Each point is reached from the start by the listed moves, each made once or not at all, plus a little noise. Is the number of moves made odd or even? Then give how often each move was made.

Moves:
(1): [46  6 28  6]
(2): [-19  59 -15  14]
Start: [  7 -10  18 -16]
Points:
[  7 -11  18 -18] -> even (0, 0)
[-11  51   3  -3] -> odd (0, 1)
[35 55 30  4] -> even (1, 1)

Moves:
(1): [ 31   5   3 -27  -5   6  -3  14  -3   7]
(2): [ -3  34   1  -4   6   2   4   0 -10   1]
(3): [ -1  -7  43 -14  -3  -9  14   0  -2  -5]
(4): [ 11   4  19  26 -19  -2 -14  -8   2   7]
(5): [ 5  2 10 10 23  1  0 -5  7  3]
(6): [  3 -10   6   7  -1  22  10   9   7   8]
(7): [  6  -3  -4   1  -6 -16  25  -1   1 -10]
(8): [ -8  -2   1  13  17 -12   7  35  -4  -8]
Start: [ -7   1   6 -15   2   2   0   9   4  17]
Points:
[ 0 -7 19  3 21 26  8 12 19 28] -> even (0, 0, 0, 0, 1, 1, 0, 0)
[ 16   5  10 -27  13  -5   3  57  -4  14] -> even (1, 0, 0, 0, 0, 0, 0, 1)
[ 36  -5  31   4 -13  -3  21  60   8  19] -> odd (1, 0, 0, 1, 0, 1, 1, 1)
[ -8  36  27  18   4 -13  -4  37  -9  18] -> odd (0, 1, 0, 1, 0, 0, 0, 1)
[ 15  31  57 -50  17 -11  18  57 -16  12] -> even (1, 1, 1, 0, 0, 0, 0, 1)
[ 39  42  34   1  17 -22  20  43  -1  14] -> even (1, 1, 0, 1, 1, 0, 1, 1)

Moves:
(1): [ 19   5  -1   2   1  -3   9   8 -11   1   2   3   3  -1  -6   1]
(2): [  2  24   8   6  -2   0  -8  -1   6   3 -13  -5  -3  -3  -2  -3]
(3): [  4 -15  31  -2   1   1   0   1   5  -4  -1 -13   1   3  -3  -5]
(4): [ -9  -1   1  21   0   6   5   2   5  -7  -5   1   1  -2 -12   8]
(5): [ -8   5  -3   7  37   2   5   1   6   9   3 -15   7  -7  -3  -8]
(6): [  1  -4  -1  -2 -10  29   8  12   5   5   2  -9   3 -10   7 -11]
(7): [-7  1  1 -1 -9 -2 21 -8  3  9  3  9 -5  4 19  0]
(8): [-5  6 -1 -2  1  1  3 39  2  0 -4 -8  0 13  4 -1]
(9): [ 15  -1  -1  -5  -7 -16  -1  -8  32  -2  -6   6  -4   5 -14 -21]
(10): [ -9  -8   6   7 -21 -25  -5  -8  -1  37  18  -3  -9  -8 -14  -2]
(11): [ -1  18   9  11  14  -4 -12  11  -2  -7  36   6   5  -5 -16 -14]
(12): [ -3   0  13   6  14   7 -12   5   1   7  -3  27  -1  -6 -16  -6]
(13): [ 1  0  0 -4  6 -1  1 -1  1 -3  0  3 25 -2  5  9]
(14): [14  1 -5  5  5  9 -3  0  3  6  7 -4  9 21 15  1]
Start: [ 18  13  -8  -9  13   8  23   7   5 -17   1 -14   0  -8  10  11]
Points:
[  2  26  28   5  58   2  47  50  19 -13  37 -37   8  -3   9 -22] -> odd (0, 0, 1, 0, 1, 0, 1, 1, 0, 0, 1, 0, 0, 0)
[ 35  35  -6  15   7  39  35  27  10 -18 -11 -20  27 -27   5  14] -> odd (1, 1, 0, 1, 0, 1, 0, 0, 0, 0, 0, 0, 1, 0)
[ 34  22  42  15  14  12  26  -2  60  -6 -19   6  -4  13  -2 -15] -> odd (0, 1, 1, 1, 0, 0, 1, 0, 1, 0, 0, 1, 0, 1)

Moves:
(1): [ 11  -4   5  -1  11  -1  -5   5   4 -11   3  10   3  -4   1   4  -5   1
  -4  -5  -6  -4   3  -1   9  -5]
(2): [ -2  13  -5   3  -2 -11  -2  12  13  -1  -8   6   1   8   3 -16   8   2
  -5   4  -8  14  -4   8   0  -2]
(3): [  4  23  10  -5  -2   8  -3  -5 -12  -2 -15  -4   4   4  13  -6  -6  12
  -1   3  -4  -9   5  10   3  -3]
(4): [  1  -2   2  17  -3   9  -4  10   7  -4  -1  -7   1   2  -2  -7 -12   1
   2  10   7   4  -2   4   8   5]
(5): [-11   5  12  -1   2  -6   7  -3   8   3  -2  -5   5 -10   0   2  -5   5
 -12  -4   0  -8  -2  10   1   9]
(6): [ -6  12  -2   2  14   9  14   1 -11  -5  -2   3  -7  -7  -2   2  -1   0
   3   4  -1  -4   1   5  -5   2]
(7): [ 2 -1  8  2 -8  1 12  8 -1  3  0  6 -2  0  0  9  7  6 -9  6  8  7  5  1
 -2 -4]
(8): [ -4   8  -3  -5   3  11  -1  11   9  -1  -3 -12   7   3  -9   9   4   5
   0  -1  -6  -3  -7 -11  -9  -7]
(9): [  9  -1   4 -10   1   2   7  -1  15   3  -5   1  -2  -2   7   3  -5   0
   7   1  -1   2   4  -3  -3  -3]
(10): [ 11   0 -12   7   1   2   0   1   6  13   5  -6   2   1  -3  -1  -5   8
   6   1   4  -8  -7   3   5  -5]
(11): [ -5   6   3   8   5 -11  -4   2   1  -4   6  -3  -5   2   2  -2   1  -1
   6  -1   4   0  -2  -5  -3   0]
(12): [-13   0  -1   6   5   8  -9   3  -4   4  -4  19  -5   0   3  -2  -7  -9
  -3   1  13  -6  -8   1 -12  -8]
(13): [ -3   9   3   8  -2   4   2  -6   1 -11  19  -4  12  -2  -2   4  -1 -14
 -14   2 -10   1  -1  -4   8  -7]
(14): [ -9  -7 -12  -3   8   4   9 -14   2   3  -6   3  10  19   9  10  -4   0
 -13  -1  10  -4  -3  -1   7   1]
(15): [  0   4   0   1   1  -2   2  -2  -4  -3  -4  -5  -6  -7  13  -2   2  -3
  -6  -4   2   3  -5 -12   2 -10]
(16): [  4   2   2   6  12  -5  -8 -16   0  -5  -5  -3  -6   5  -7   5  -3   0
  -2  15  -8   6  -3  -5  -8   2]
(17): [ 3 -4  1  4 10  9 -2  0  6  7  0 -1 -2  0  9  8  9  0  8 -5  1 -7 -6  7
 -2 -9]
(18): [ -4  10  -4  -2   0  -3   0  -3   8 -12   6   9  -5  -2  -3  -6   8  14
  -1   0   0 -11  12 -12   0   9]
(19): [ -4 -10  12   5  -3  -3   6 -11  -3  -4  -1  13   3  -3   4  -5  -5   5
  15  -9   4  13 -18  -5  10   4]
(20): [  3   0  -3  -5  -1  -3   9   3  -6  -8   9   0  -1  -6  -6  -8  10   3
   5   7   0 -11   3   8  -5 -13]
(21): [  0   5  -6   2  -1   0   2  -4   7  -5   4  -4   3 -13  -1   6  -8   1
  -2 -11   9   3   3   3  -3 -13]
(22): [-6 -5  1 -8  5  3 -3  2  0 10 13  0 -1 -1  1 -2  3  8 -2  8  2 14  2 -4
  5 -6]
(23): [ -9   1 -13  11  -2  -7   0   2  -7   1  -3   0  22  -1  12   8  -3  -1
   7   2 -11  -3  12  -4  -7  -3]
(24): [ -6 -10  -1   2 -16  -7  -1  -2   4  -9   7   6   1   7   5   9  -8   8
   2  -8  -3  -5  -2   6 -17  -3]
Start: [ 14  -4  -7  -2   4   6   8   3 -17   6  -3  -3   1   6   0   3 -10  -4
   8  -4   6  -3  10   0  -3   4]
Points:
[-14  40  12   6   7   6  55  16   1 -29  15  11  16 -12 -16  -7  16  22
 -10   4  -8  -5  -3   1  -4  -5] -> odd (0, 1, 0, 0, 1, 1, 1, 1, 0, 0, 0, 0, 1, 0, 0, 0, 0, 1, 1, 1, 0, 0, 0, 0)
[-10  10  -7  35  10  -4  19  -9  -3  -9 -13  26  38   8  44   4 -50  44
 -16  10  26   5 -13  23  -7 -50] -> odd (1, 1, 1, 1, 1, 0, 1, 0, 0, 1, 0, 1, 0, 1, 1, 1, 0, 0, 1, 1, 1, 1, 1, 1)
[ -9   1 -18  31  52  19   7   0  15   9  -9  18  -2  21  30  11 -38  19
 -20   9  20  -8 -27  22 -11 -24] -> odd (1, 1, 0, 1, 1, 1, 0, 0, 0, 1, 0, 1, 0, 1, 1, 1, 1, 0, 0, 0, 0, 1, 0, 1)
[ -9  14 -16  38  54  15  35  -8  30   3 -13  37  18  -8  41  18 -34  35
  -6   8  34   8  -7  -3   3 -32] -> even (1, 1, 0, 1, 1, 1, 1, 0, 1, 1, 0, 1, 0, 1, 1, 1, 1, 1, 1, 0, 1, 1, 1, 0)
[-14  60   0   0  19  31  32  -1  29  -7 -21   5  23   5  41  21  -7  16
 -43 -15  21 -21   0  -3 -14 -43] -> odd (0, 1, 1, 0, 1, 0, 1, 1, 1, 0, 0, 1, 1, 1, 1, 0, 1, 1, 0, 0, 1, 0, 0, 0)
[ 12  26  28  25  10  14  10  -1 -19 -14 -27 -19  -1  13  14   3 -23  23
  13  14  14  19 -20 -23  -1  -9] -> even (0, 0, 1, 1, 0, 0, 1, 1, 0, 0, 1, 0, 0, 0, 1, 1, 0, 0, 1, 0, 0, 0, 0, 0)
[-11  -3  -1  33  31  18  -2 -22  20 -28  14  24  17  21  11  28 -38   4
 -31   0  11 -38  -2   7 -10  -1] -> even (1, 0, 0, 1, 1, 0, 0, 0, 0, 0, 0, 1, 1, 1, 0, 1, 1, 1, 0, 0, 0, 0, 0, 1)

Moves:
(1): [ -5  -1  12  12  11   1   8  10   0  -8  -7  -4  -7  -5   5   0 -18   1
  -3  10  13  -5 -10 -10]
(2): [-10   8   7  -5  -8  -1  -1   1   1   2   5  -2   4   1   3   1   4   0
  -2   4  -6  11  -2   3]
(3): [ -8 -10  -6  -5  -1  -4  -7   0  -3   4   2   4  -6 -10  -7   1  14  -9
   5  -8  -8  -1  12  -4]
(4): [ -1  -3  11   9  -1   4   3  -1   5   4  -8  -5  -1   2  -7   4  -2   7
 -12   1   3  -9  -1   4]
(5): [  7   5   1  -7  11  -2  -4   3  11  -2   6  -6  -5   3   2   8  -6  -1
  12  -6  -2 -14  -6   4]
(6): [  0  -6   5   5  -2   2   6  -1   2  -6   6   0   1 -14   7   6  -9   0
   2  -1   3  -8 -10   3]
(7): [ -5   7   0  -3   1   7 -11  -9   6 -10   3  -3   8  -1   1  -8   2   1
  -5 -12   1   9   6  -1]
(8): [  4  -6 -12  15  -2  -3  -3   8   9   0   2  10   3  -2  -6  -4  -7  -3
  -1   0   2   5 -11  -8]
(9): [  5   0   1   8   3  -5  -1  -5   0   1   5   0  -6  -4 -11   6   4   3
   5  -2   0   0  -1   4]
(10): [ -6 -12  -1  -4 -11  -3  14  -9  -7   1  -1   7 -12  11   4 -11  -1  -4
  -1   0   3   0   3 -16]
(11): [  9   4   5   1   3 -21   4  -3  13  -6   8  -2  16  -2  -1  -8   0   6
   2   9  15   1 -16  -2]
(12): [ -7   3 -10  -8   5   0 -12   1  -4  -2  -8   0   1  13   5  -7   1   2
 -12  15  13   9  -9 -18]
(13): [  6   9  -2  -7  -1   0   2   0   6   2   8   9   6 -11  -4   0   4   0
  -2  -8   7   5 -11   6]
(14): [-3 -3  2 -2  3  2 12 -7 -6  4  5 -6  5 -1  7 -4 -1 -7  4 -1 -7  2 -3 -2]
(15): [  1  -4  -1  -1  -2  -5   4   0   0   3 -11  -8  -5  -2   1  17  -6   4
  -1 -12   6 -10   4  -6]
(16): [-6 -1  5  0  8  0  0  5 -7 -1 -2 -1 -5 -5  5  5 -1 10 -2 -3 -1  1 -4  7]
(17): [ 0  6  6  2  4  1  4  1  3 -3 -4 -9 -5 -6 10  8 11  3 -2  0 -4 -4 -1 -2]
(18): [-11  -5   3  -2   5  10   9   6   5  -3  -8  -3   1   0  -6   5  -3   9
 -11   8  -5   6   4   3]
(19): [ -7  -2  -5  -2   2  -1   7   6  -4  -2   2 -11   0  -3   7  -3   0  -3
   7  -2   3   2  -4   1]
(20): [ 2  9 -7  3 -4 -8 -3 -3 -6 -5  8  1  5 -2  3 -1 -3 -2  4 -3 -6 -9 -1 -2]
(21): [-6 -5 -1 -2 -4 -1  1 -3 -5 -2 -6  5  4 11 -7 -4  2 -7 -3  1 -1  7 -7 -1]
(22): [  1   1 -15   4  12  -5  -3   2   9   2   0  13 -10  -1   1  -3  -7 -12
   0  -4  14   7  -4   8]
(23): [  2  -6  -5   8   7  -1  -4   1  -6   0   7   0  -5   9  -3   7   2 -10
   3  -7  -1  -8   7   0]
(24): [-3 16  4  2  2  4 -5  0  6  5  0  1  9 -8  5 11 12  9  7 -1 -2 -3 -4 -3]
Start: [  1   5  -1  -7  -2  -5  -5 -10  -2  -1 -10  -2  10   2   4  -3   0   0
 -10  -9  -3   5   3 -12]
Points:
[-12  21  -8  25  21 -11 -18   1  16  -2  -3  18   4 -14   1  26  15   3
 -30 -13  24  19 -55 -10] -> odd (0, 1, 0, 1, 0, 1, 0, 1, 1, 0, 0, 1, 1, 0, 0, 1, 1, 0, 0, 0, 1, 1, 1, 1)
[ -2  -4  -8   5  40 -28  29  12  34 -16  -6 -24   7 -32  31  24 -31   6
  -1 -21  21  -8 -49  -7] -> odd (0, 0, 0, 0, 1, 1, 0, 1, 0, 0, 1, 0, 0, 1, 1, 1, 1, 1, 1, 0, 0, 1, 0, 0)
[ -8  51  -1   2  46  -8 -25   1   1 -27   9 -25   5 -18  28  21   8  14
   1 -27  19 -11 -34 -27] -> even (1, 0, 0, 0, 1, 0, 1, 0, 1, 0, 0, 1, 1, 0, 0, 1, 1, 0, 1, 1, 0, 0, 1, 1)
[-21   9 -27   2  21 -47  -8 -22  17 -12  23   5  16 -15   9   9   2 -15
  -1 -48  32   4 -60 -37] -> odd (0, 1, 1, 1, 1, 1, 1, 1, 1, 1, 1, 1, 1, 1, 1, 1, 0, 0, 1, 1, 1, 1, 1, 1)
[-40   1   3  12  16  12   5  10  -2  -1  -9 -20  22  -7  21  16  -4  15
 -29   4  -1  13 -34 -24] -> odd (0, 1, 0, 1, 0, 1, 0, 1, 0, 0, 0, 1, 0, 1, 0, 1, 0, 1, 1, 0, 0, 0, 1, 1)
[ -3  34 -33 -12   4 -19 -21 -33   7  -5  -4  19   5  -2  10   1   7   3
 -15 -34  33  14 -15 -40] -> odd (0, 0, 0, 0, 0, 0, 1, 0, 1, 1, 0, 1, 1, 0, 1, 0, 0, 0, 0, 1, 0, 1, 0, 1)
[-33 -32  15  -5 -23  -8  22 -22  -4   0 -26  -4  -9  -4 -19  21   4   4
 -28 -16  -9   2   4 -22] -> odd (0, 1, 1, 1, 0, 1, 0, 0, 1, 1, 0, 0, 0, 0, 1, 0, 0, 1, 0, 0, 1, 0, 0, 0)
[-43  10 -33  -3  23 -33  -3  -8   5 -14  -1 -11  13  -7  34   2  16  -6
 -17 -25  14  24 -22 -56] -> odd (0, 1, 1, 0, 0, 0, 1, 1, 0, 1, 1, 1, 0, 1, 1, 1, 1, 1, 1, 1, 0, 1, 1, 1)
[-22  -2   8   3  39 -12  10 -22   2 -15 -38 -20 -29  17  20   7 -23   1
 -31 -22  35  -1 -30 -42] -> odd (1, 0, 0, 1, 1, 0, 1, 0, 1, 1, 0, 1, 0, 1, 1, 1, 1, 0, 0, 0, 1, 1, 0, 0)
[  0  24 -11  19  38  -7 -14  14  34 -16 -16   4  -3 -18  34  16 -24   0
  -7   4  33  -8 -52 -38] -> even (1, 0, 0, 0, 1, 1, 0, 1, 0, 0, 0, 1, 0, 0, 0, 0, 1, 0, 0, 0, 0, 1, 0, 1)
